Each row is a point. Each copy is the shape, with its points in the same order, stretched, turned, moved and blurred by noise. Is it also mirrored, or only turned?
In the rows, zero is written as 128.

Shape:
[[144  87  76]
 [121 144 128]
 [146 101  93]
 [143 118 161]
 [146 127 103]
 [118 156 158]
 [123 144 181]
 [108 117 156]]
Copy 1 (8 x 3):
[[140  64  94]
 [120 141 133]
 [142  82 111]
 [165 146 113]
 [140  96 132]
 [133 165 134]
 [146 184 123]
 [136 157  99]]
Copy 1 is: mirrored
Copy 2, 8 rows:
[[135  66  96]
 [110 154 124]
 [143  92 114]
 [115 149 165]
 [142 122 109]
 [107 184 143]
 [104 182 162]
 [ 86 149 152]]
Copy 2 is: only turned
Copy 3 (8 x 3):
[[187 129  60]
 [116 138 128]
 [173 126  83]
 [132  80 127]
 [157 137 108]
 [101 119 154]
 [ 94  95 157]
 [ 99  94 122]]
Copy 3 is: only turned

Shape, 9 rows:
[[151  94 154 109 115 144]
 [159 156 129 114 122 109]
 [109 114 138 187 149 163]
 [141 113 150 140 110 100]
 [ 99 114 132 103 143 103]
 [ 85 143 128 175 108 203]
 [131 123 140 127 193  98]
 [140 162  85 130 173 105]
 [125  87 114 105 141 101]]
Copy 1, 9 rows:
[[154  89 141 101 165 155]
 [154 116 146 127 141  97]
 [ 89 135 129 150 195 171]
 [113  83 150 120 148 125]
 [113 114 119  74 141 125]
 [ 91 180 136 160 154 202]
 [115 115 125  84 194  96]
 [137 147  87 133 159  81]
 [141  89  96  87 144 127]]
Copy 1 is: only turned
Copy 2:
[[149 101 163 134 130 113]
 [131 154 141  95 123 111]
 [125 105 115 152 117 182]
 [108 122 146 119 103  97]
 [ 90 103 135 105 148 109]
 [117 146 165 164 131 211]
 [119  93  89  76 139 120]
 [115 157  82  90 159 132]
 [120 102 129 128 163  91]]
Copy 2 is: mirrored

Shape (12 x 9):
[[140 142 136 108 159 137 111 103  95]
 [119 107  77 157 157 133 141 107 109]
 [134 117 128 199  71 136  95 146 112]
 [147 126 107  94 138 130 150 118  94]
 [117 141 130 212 160 104 189 163 107]
 [133 106 146 100 153 136 121 120 159]
 [142 118 143  93 133 192  98 164  98]
 [138 124 121 148 148 111 104 156 131]
 [140 150 105 151 138 132 107 122 235]
 [144 147 141 113 159 133 120 120 176]
 [137 127 147 133 110 125  82 162 151]
 [ 85 147 139 109 113 117 127 138 104]]
Copy 1, 12 rows:
[[139 154 126 107 118 148  83  92 123]
 [111 164  86 131 132 116 155 122 121]
 [116  96 112 167 103  96 111 186  69]
 [137 154 111  62 109 147 129 113 115]
 [131 193 164 154 154 108 166 160  54]
 [142 110 140 106 148 177 126 119 157]
 [137 129 110  94  92 216  72 169 131]
 [146 121 128 125 154 115  99 162 121]
 [176 116 147 165 139 101 144 145 207]
 [172 128 158 124 140 152 116 108 173]
 [140  90 152 130 129 132  83 166 136]
 [ 82 153 167  97 103 132  93 130 115]]
Copy 1 is: only turned
Copy 2, 12 rows:
[[128  91 151  94 132 107 133 112 115]
 [104 103 102 150 149 137 131 111 100]
 [122 144 150 185  94  76 118 187 126]
 [138 123 126  93 146 119 128 117  78]
 [ 97 162 137 182 200  94 173 149 120]
 [173  95 139 106 148 134 140 137 143]
 [134  90 167  89 100 127 168 184  94]
 [150 102 119 143 136  84 158 145 121]
 [177 129  76 138 120 123 163 129 213]
 [167 113 129  99 147 124 168 127 170]
 [162 106 133 130 114  82 144 184 143]
 [106 124 137  99 162  92 109 177 121]]
Copy 2 is: mirrored
Copy 3, 12 rows:
[[130 151 154 122 138  98 103 119 103]
 [112 110  90 143 135 126 157 113  93]
 [147 117 136 104  83 132 200 169 117]
 [114 128 124 158 110 110  91 133  94]
 [ 79  69 113 181 160 119 198 172 154]
 [145 117 128 119 130 126  76 122 147]
 [109 145 175 102 104 166  80 141  97]
 [120 114 118 102 141 109 135 162 129]
 [173 156  58 126 150 149 113 146 181]
 [153 146 118 130 151 124  82 136 160]
 [143 135 133  81 114 122 119 165 152]
 [ 88 144 135 124 100  92 121 123 152]]
Copy 3 is: mirrored

Shape, 17 rows:
[[101 151 130 134 104 128 186 104 143 108 110 158]
 [117 100  93 132 152 162 107 145  84 109 151  74]
 [123 148 130  91  87 135 137 124 116 111  68 100]
 [147 142  95 110 116 155  84 148 127  63 140  90]
 [125 119 123  89 115 127 107 141 117  79 151 119]
 [131 104 154 146 161 167 178  72  75 122 158 166]
 [136 131  92 109 140  99 115 154  82  77 110 108]
 [ 97 134 148 139 107 109 115  90 136 163 116 145]
 [128 143 115  90 118 153  82 168  93  98 114 126]
 [ 92  93 113 149 152 189 160 109  93 131 147 176]
 [ 75 111 202 179 110 129 137 135 147 136 108 139]
 [114 127 189 140 149 127 147 150 174 173 116 140]
 [159  78 130 142 132 163 119 131  87 100 141 135]
 [154 137 110 155 116 151 115 162  82 116 157 121]
 [104 155 197 163 143 156 168  84 141 139 123 152]
 [116 126 127  95  91 133 130 159 103 119 149  95]
 [168 100 103 130 120 154 111 146 130 105 136 108]]
Copy 1, 17 rows:
[[ 74 103 133 165 142 121  96 101 149 127 106 141]
 [105 123 151 135 119 138 172 163  70 135 162 133]
 [ 97 164 140 125 105 147 126 112 121 117  81 140]
 [123 137 124 123 141 139 155 170  95  91 119 101]
 [119 127 128 103 126 109 124 147  98 110 134 130]
 [ 88  90 148 184 142 139  57 134  73 156 171 169]
 [140 125 132 115 143 115 177 145  97 138  90 149]
 [105 152 117 148 145 118 106  71 140 135 167 155]
 [121 159 137 106 123 143 149 168 108  99 127 166]
 [ 59  81 142 161 132 161  94 146  99 136 185 186]
 [118 113 168 177  80 119 112  70 156 102 162 158]
 [136 130 180 157 106 134 112  93 187 150 163 132]
 [136 104 121 150  98 166 116 157  76 127 151 154]
 [129 139 113 169 115 132 157 182 110 136 145 152]
 [ 91 119 180 203 143 127  64  88 142 124 159 139]
 [102 153 128 124  82 104 139 155 117 132 136 137]
 [140 119 111 136 109 169 144 156 107 131 135 112]]
Copy 1 is: mirrored
Copy 2 (17 x 12):
[[141 136 142 154  62 106 146 105 168 123 177 144]
 [ 60 143 124 131 119 163  93 129  87 148 129 103]
 [129 127 156 118  53  88 135 121 120 109 100 119]
 [ 87 129 149 107 112 149  74 105 103  69 147  96]
 [103 108 144 102 131 139 119 109 115  89 147 143]
 [142 124 141 180  86 198 162 114 100 166 182 141]
 [ 92 137 109 137 136  97 126 103  83 105 136 101]
 [166 112 179 139 101 103 120 120 144 179 132 154]
 [124 149 139 107 116 107 104 138  74  91 134 138]
 [132 167 121 178  99 174 124 125 119 164 173 177]
 [132 117 210 183 107 114 141 177 158 149 149 161]
 [179 148 180 142 128 125 149 185 172 147 133 125]
 [116  99 138 173 110 176 107 148  85 121 137 133]
 [109 116 127 140 107 119  90 158  87 131 181  96]
 [167 136 204 168  70 149 160 138 151 153 181 125]
 [ 96 110 135  89  99 111 129 155 117 122 147 134]
 [109 111 131 140 112 160  83 136 122 103 132 101]]
Copy 2 is: only turned
Copy 3, 17 rows:
[[ 81 138 118 124 100 101 162 128 158  90  71 131]
 [114 147  96 139 142 141  91 114  52 136 127  76]
 [ 87  78 128 100 101 110 111 111 114 106 101 110]
 [137 137  85 100 106 143  73 142  81 109 154  79]
 [123 135 104  85 131 127 127 123  98 107 151  95]
 [140 189 146 139 107 107 182 105  94 118  61 137]
 [132 108  99 115 166 113  84 112  76  81 118 107]
 [ 84 131 134 129 114  83 139 110 157 170 115 166]
 [122 107 106 102 126 156  99 124  68 103 160 128]
 [ 97 185 103 133 113 143 172 121  79 126  69 146]
 [ 60 130 170 132 130  80 168 192 142 167 111 144]
 [105 120 165 152 139 134 175 160 174 168 111 138]
 [153 147 104 116 119 114 139 148  55 139 100 105]
 [145 134  89 165 113 121 117 142  76 120 139 112]
 [ 99 164 186 150  93 103 169 145 164 139  80 149]
 [ 97 108 106 120 123 123 143 113  98 116 160  84]
 [147 129  83 120 110 130 112 148  88 146 114  83]]
Copy 3 is: mirrored

Shape:
[[119 144 121 103 140 144 105 126  93 119 115  93]
 [210 106 108 131 111 121 104 127 142 117 107 156]
 [132 145 106  94 117 119  98 172 118 147 128  87]
 [166 123 141 112 116 117 155 153 142 136 113 136]
 [100 104 137  91 122 124 120 123 106 107 175 142]
 [106  82 113 135 116 151 125 139 147 140 117 142]
 [120 130 138 137 124 130 108 135 143 101 139  26]
 [100 138 121 122 118 144 249 127 135 147 165 137]
 [173 103 135 124 138 127 112 120 146 177 128 137]
 [109 128 130 140 115 111 115 114 149 107 111 159]
 [171 141 128 161 157 117 148 122 118 131 137 147]
 [100 140 146 123 112 135 107 129  65 148 105 158]
 [149 129 129 127 205 170 145 128 123 104 101 119]
 [103  83 103  90 119 124 116 124 122 173  96 111]
 [134 141 128 124 116 148 100 115 145 107 118 131]]
Copy 1, 15 rows:
[[119 168 113  87 105 135 105 116 113 118 120 109]
 [174  99  97 141 162 108  97 111 116 120  93 148]
 [113 152 120 128 111 132  95 154 158 129 142  91]
 [147  99 143 138 133 142 127 135 130 119 119 137]
 [ 99 116 124  83 113  93 136 135  90 137 167 141]
 [125 134 116  94 138 113 165 150 136 166 112 146]
 [140 180 132 125  96  97 153 119 157  88 153  93]
 [117  94 129 103 102 189 208 119 122 152 182 130]
 [151 114 147 118 182 123 120 117 140 157 120 111]
 [101 133 105 126 138 117 148 110 118 116 104 172]
 [150 131 118 147 165 154 133 103  89 116 123 129]
 [ 90 167 132 118 110 147 102 123  86 166  88 142]
 [161 155 111  61 154 156 138 120  90  89 112 129]
 [103 119 130  81 129 118 132 140 148 171  96  85]
 [129 151 100 100 131 118 123 103 134 117 120 160]]
Copy 1 is: mirrored
Copy 2 (15 x 12):
[[129 123 169 105 121 132 107 130 125 135 118 109]
 [200  92 142 113 132 112 113 158 154  92 154 132]
 [128 125 137  94  97 114 104 164 127 156 142  92]
 [159 120 132  94 111 110 160 158 139 108 148 127]
 [100 138 152 111 115 143 108 121 127 106 179 151]
 [121  95 114 129 117 145 130 142 163 107 125 133]
 [102 121 164 122 113 103 131 101 144 125 156  44]
 [120 166  88 101 115 170 207  90 102 101 146 136]
 [171 103 148 117 123 145 148 149 165 140 160 135]
 [131 116 123 126 147  94 114 130 158 115 135 152]
 [172 128 141 140 162 131 156 143 110 116 158 131]
 [147 124 150 134 104 131 106 139 113 162 102 178]
 [137 119 196 128 167 153 162 148 137  87 115 107]
 [123  78 125  79 104 155 125 138 147 161 117 134]
 [152 140 150 130 130 112 111 124 166 109 128 121]]
Copy 2 is: only turned
Copy 3 (15 x 12):
[[120 156 121  93 115 133  99 125 118 124 119 107]
 [183  99 126 150  82 146 102  80 151 108 145 182]
 [138 142 127 129 134 112  82 107 121 112 156  82]
 [168 114 147 115 140 128 139  95 122  93 150 151]
 [109 135  95 103 121 107 135 156 117 135 189 141]
 [104  83 128 146 137 155 124 142 143 123 131 137]
 [154 159 157 116  93 101 137 143 164 136 120  57]
 [113 158  95 115 190 129 231 112 102  95 145 142]
 [158 105 154 133 140 135 111  80 153 149 156 171]
 [112 107 135 144  98 102 128 124 123 106 119 164]
 [180 148 134 141 122 117 142 102 110 136 116 188]
 [ 92 121 131 106 122 148  99 118  45 131 124 149]
 [161 159 141  89 146 154 121 152 162 117  88 167]
 [ 96  68 110 103 161 133 106  98 141 128 130 112]
 [120 142 142 132  85 135 111 118 145 110 130 145]]
Copy 3 is: mirrored
Copy 4:
[[121 118 117 101 173 130 122 137  80 117 129 120]
 [173  84  93 126 108 127  83 154 172 119  62 152]
 [138 117 119  98 142  89 114 173 107 138 135  83]
 [147 136 127 112 121 131 135 177 165 111 113 133]
 [ 99 150 111 109 107 149 103 108 118  98 158 104]
 [ 77 100 101 144 132 143 115 152 160 150 132 112]
 [135  62 144  96 184 117 157 128 128  92 170  66]
 [120 206 110 161 122 149 212 149 140 108 179 147]
 [166  90 134 142 108 152 107 145 143 157 111 133]
 [110 135 118 139 151 118 105 111 167 120 100 119]
 [173 135 129 172 139 136 122 127 124  96 115 157]
 [ 78 147 139 121 127 108  97 125  83 138 114 153]
 [145 123 121 127 204 183 121 161 115 117 119 148]
 [ 86 106 117 113 115 142 130 156 114 178 102  89]
 [124 107 108 105 159 119 108 110 152 126 122 134]]
Copy 4 is: mirrored

Shape:
[[141  89 130 138 106 166  91 131 140 141 166 148]
 [132 155 160 108 165 172 160 111 138  84 131 123]
 [132  88 114  78 110 135 105 133 132  84  87 149]
 [132 126 133 124 198 149 114 124 120  64 117 136]
 [145 101 113 160 131 190 136 148 195 157 146 161]
 [117 149 133 136 168 141 127  99 154 106  85 171]
 [154 101 128 105 143  44 163 128 132 142 179 133]
 [108 153  82 115 121 148 149 109 125 140 149 153]
 [ 90 106 144 100 107  84 101  84 102  69 143 155]
 [151 110 149 125 120  81  93 100 107 118 158 139]
 [ 96 100 141 138 130  75 136 122 100 116 130 175]
 [ 94 161 119 115 142 174 153 119 111 139  99 122]
 [ 92 167 140  81 136 124 111 149 155 110 134 177]
 [135 165 132 134 130 139 141 134 125 109 129 188]
 [ 90 169 134 155 106  94 101 109 105  62 117 136]]
Copy 1, 15 rows:
[[133 112 169 134 196 111 135 121 162 134 129 120]
 [138 143 115 115 105 155 117  92 131  78 161 159]
 [105 131 113 112 167 105  64 115 152 135 138 139]
 [113 111 132 145 117 148  85 100 131  55 147 170]
 [129 127 132 140 213 103 195 114 183 101 139 137]
 [ 89 138  94 127 130 158 131 122 135 109 118 178]
 [120 180 158 171 135  59 141 122  83 109 136 132]
 [132 122  94 145 153 101 164 138 126 155 155 152]
 [ 99 123 138 116 133 127  71 112  77 153 116 167]
 [121 144 166 145 137 110  96 121 116 129 104 135]
 [ 94 141 120 117 150 110 113 157  65 115 108 165]
 [124 132  70 115 133 153 142 137 133 117 161 139]
 [119 171 101 127 180 152 101 111  97 147 149 175]
 [145 142  99 120 154 133 134 149 120 114 125 184]
 [122 109  87 127 133 155  97 123  74 117  76 174]]
Copy 1 is: mirrored
Copy 2:
[[139 130 138 139 124 124 117 126 165 145 192  94]
 [155 140 133 108 182 138 128 176 160 120  91  78]
 [158 114 156  90 122 135  74 113 142  68 118  96]
 [171  95 153  92 174 143 104 194 124 109 122  92]
 [144 125  57 118 117 137  92 136 193 161 187 109]
 [132 119 124 104 175 124  79 197 147  99 107 140]
 [118 109 127 114 145  67 131  76  95 158 127  96]
 [157 180 122 127 159 146 105 119 118 134 128 133]
 [131 125 208 127 200 112 112 119 113  65 122 108]
 [127 110 180 152 148  78 134 125 114 126 145 113]
 [110  80 164 129 188 116 107 105 112 116 123 145]
 [132 156 131 134 158 179 113 167 135 125  87 114]
 [129 144 157  38 166 110 125 139 149  98 125 139]
 [161 136 130 104 174 118 122 136 154 125 113 160]
 [134 110 167 139 199 127 148 156  97  47 112 156]]
Copy 2 is: only turned

Shape, 16 rows:
[[143  98 158 112  99 106 147 124 154 142 143 123]
 [148 121 161 119 113 138  78 111 106 172 156  94]
 [110 135  97 128 121 165 127 117 118  84 101 177]
 [127 161 104  81 115 115 153 140  89 117 114 145]
 [135 113 129 139  87  94 100 108 110 130 102  89]
 [ 56 160 174 155 135 120 123 162 143 132 128 137]
 [158 156 162 125  89 103 134  84 121 121 163  73]
 [124 149 115 107 123 144 151 151  92  49  99 187]
 [113 128 154 131 119 102  76 154 167 126 162 120]
 [158 144 107 126 165 142 126 138  76  84  59 155]
 [ 91 175 102 168 127 137 147 172 145 132 118 151]
 [ 89 130 159 137 145 157 130 165 153 123 137  92]
 [134 189  98 153 127 155 138 204 106  99  94 143]
 [163 117 150 136 151  99 108  77 118 134 146 111]
 [ 75 130 128 115 148 118 118 137 168 117 156 104]
 [154 162 158  89 101 123 105 109 159 145 110 106]]
Copy 1:
[[170  81 166 138 128 141 110 123 131  99 117 146]
 [164  96 137 131 137  99 103 148  88 142 157  87]
 [165 168  89 147  88 122 109 118 167 131 102 161]
 [147 176 148 120  95 135 122 161 146  89 118 136]
 [152 114 140 151 155 122  89 159 130 121  81 118]
 [122 149 170 175 127 106 104  84 108 162 145 174]
 [156 120 166 158 157 127 140 117 130 101 109  61]
 [165 192 107 144  86  99 143 139 182  88  98 180]
 [168 112 148 191 143 112  86 120  90 121 157 156]
 [158 196  70 106 147 105 128 169 179 114 120 164]
 [144 176 137 174 124 161 118 119 134 168 142 186]
 [105 114 136 168 132 127 117 114 128 152 172 149]
 [154 197 116 162 128 131 146 176 168 151 156 185]
 [167 126 108 127 177 121 114 115 100 107 116 100]
 [112 128 135 179 125 150  88  98 100 119 152 139]
 [182 124 162 132 145 123  81 127 169 114 160 110]]
Copy 1 is: mirrored
Copy 2 (16 x 12):
[[145  96 146 131 137 103 136 169 107 140 151 124]
 [153 137 135 156 163 130 121 109  63 171 137 101]
 [ 95 144 114 106  68 151 104 117 130 160 123 127]
 [138 171  93  76 109 146 136 148 118 139 146 118]
 [147 137 130 159 119 130 125 159  91 142 118  66]
 [ 54 129 103 114 147  58 126 127 105 157 103 114]
 [133 175 141 182 162 138 144 170  95 137 150 121]
 [ 99 174 114  68  46 135 110 140 116 133 144 143]
 [106 124 113 157 147  62  93 126 108 154 152 102]
 [129 172 129  78  80 172  95 106 102 106 106 107]
 [ 48 131  99 100 128 113 143 110 148 133 137 103]
 [ 58 107 110 124 157 103  95 141  93 141 135 118]
 [ 56 176 109  72 114 137 131 101 120 113 163  87]
 [166 143 136 176 144 132 114 120  96 118 112 131]
 [ 86 110  79 149 155  94  85 151 127 143 135 125]
 [138 157 151 136 170 123 100 152 123 175 137  98]]
Copy 2 is: mirrored

Shape:
[[121 158 130 147 143  83 117 146 149 145 137 110]
 [112 122 151 174 147 122 156 133 172 158 135 142]
 [ 99 130 166 116 148  74 136 143 165 147 160 116]
 [130  96 122 139 105 148 119 124 130 121 161  88]
 [100 127  79 120  97 139 110 116 101 122 116  88]
 [ 96 107  92 145 141 177  98 136 109  97 143 100]
 [ 96 130 112  98 100  85 122  78  87 106 134 152]
 [109 122  73 134 111 157  85 137 105 103 151 119]
 [135 107  95 160 118 107  89 139  99 102 148 110]
 [107 159 131 157 115 127 138 146 121  95 143 106]
 [130 130 115 102 145 110 155  68 113  82 104 127]
 [ 94 101 166 133 120  96 120 158 165 136 109 132]
 [137 154 170 112 152 110 144  78  87 126 108 142]
 [ 87 138 108 176 115 147  68  99 133  98 130 103]
 [169 161 146  84 133 118 147  71 123 100 113 161]]
Copy 1, 15 rows:
[[105 108 135 140 100 150  90 153 139 120 147 121]
 [129 131  72 166  83 110 120 152 119 118 128 134]
 [130  92 134 164  92 140 131 156 135 130 161 153]
 [129 176 132 121 122 143 138 130 137 155 144 136]
 [106 131 154  73 127 179 131 106 131 148 127 134]
 [ 98 165 129  97 122 133 115 122 106 171 140 139]
 [118 101 141  92 154 148 171 120 145  90 130 186]
 [ 94 167 149 103 126 150 114 113 117 153 121 156]
 [115 169 148 101 129 143  95 150 137 131 139 147]
 [109 134  99 130 159 157 128 152 134 150 118 145]
 [129  97 117  94 177 133 150 102 125 101 155 135]
 [151  92 133 134  81 130 127 129 148 142 120 158]
 [103  90 125  96 172  98 165 158 170  70 136 101]
 [ 73 143 117  91 119 150 100 114 161 157 148 147]
 [121  99 131 128 193 106 162 106 163  73 131 115]]
Copy 1 is: mirrored
Copy 2 (15 x 12):
[[143 159 118 123  83 157 121 109 114 138 142 135]
 [148 122 116 130 127 128 152  95 132 164 191 161]
 [147 129 126 136 103 123 112 123 129 195 140 138]
 [ 98 125  76 101 148 157 115 150 104 144 153  98]
 [ 94 126 106  85  99 184 128 143 135 123 117  70]
 [106  88  52  81 131 161 126 114  93  97 127  90]
 [103 113 151 148  90 131 116 132 195 118 109  39]
 [ 86 121  75  84 111 147 118 133 117  75 133  82]
 [ 97 148  51 130 117 155 116 119 103  93 140  86]
 [147 116  93 101  98 154 155 143 109 113 157  89]
 [146  83 132 164  94 178 102 135 196 102  95  86]
 [126 119 100 151 110 122 172 134 122 182 145 168]
 [164 117 165 153 125 150 132 102 168 117  83  72]
 [ 79  90  87  94 102 170 125 103  65  84 170  87]
 [158 114 182 164 110 148 101 157 209  75  86 105]]
Copy 2 is: mirrored
Copy 3:
[[110 128 131 144 142 119 152 170  88 128 121 146]
 [108  87 134 179 150 139 174 135 141 118 171 131]
 [ 95 142 159 136 149  91 196 130  98 101 146 138]
 [159 149 131 163  99 144 126  90 153  99 127 156]
 [159 135 140 110  87 182  85  99  97 109  98 142]
 [191 161 129 123  88 189 128 110 126 118 166 156]
 [116 181 143 114 169 159  87  75  92 106 112  87]
 [199 162 135 113 114 182  88 120 139 122 137 148]
 [190 173  97 150 143 152 124 127 120 115 105 139]
 [121 142 149 150 148 166 151 125 101 163 125 149]
 [ 77 157  78 114 131 168 113  75  88 123 150  89]
 [116 122 168 121 142 130 206 142 130 104 120  95]
 [ 53 155 117 162 132 114 115 114  70 147 147  52]
 [140 193 152 143 118 217 108 155 136  97 122 162]
 [ 43 152  98 127 144 124  86 115 122 158 154  50]]
Copy 3 is: only turned
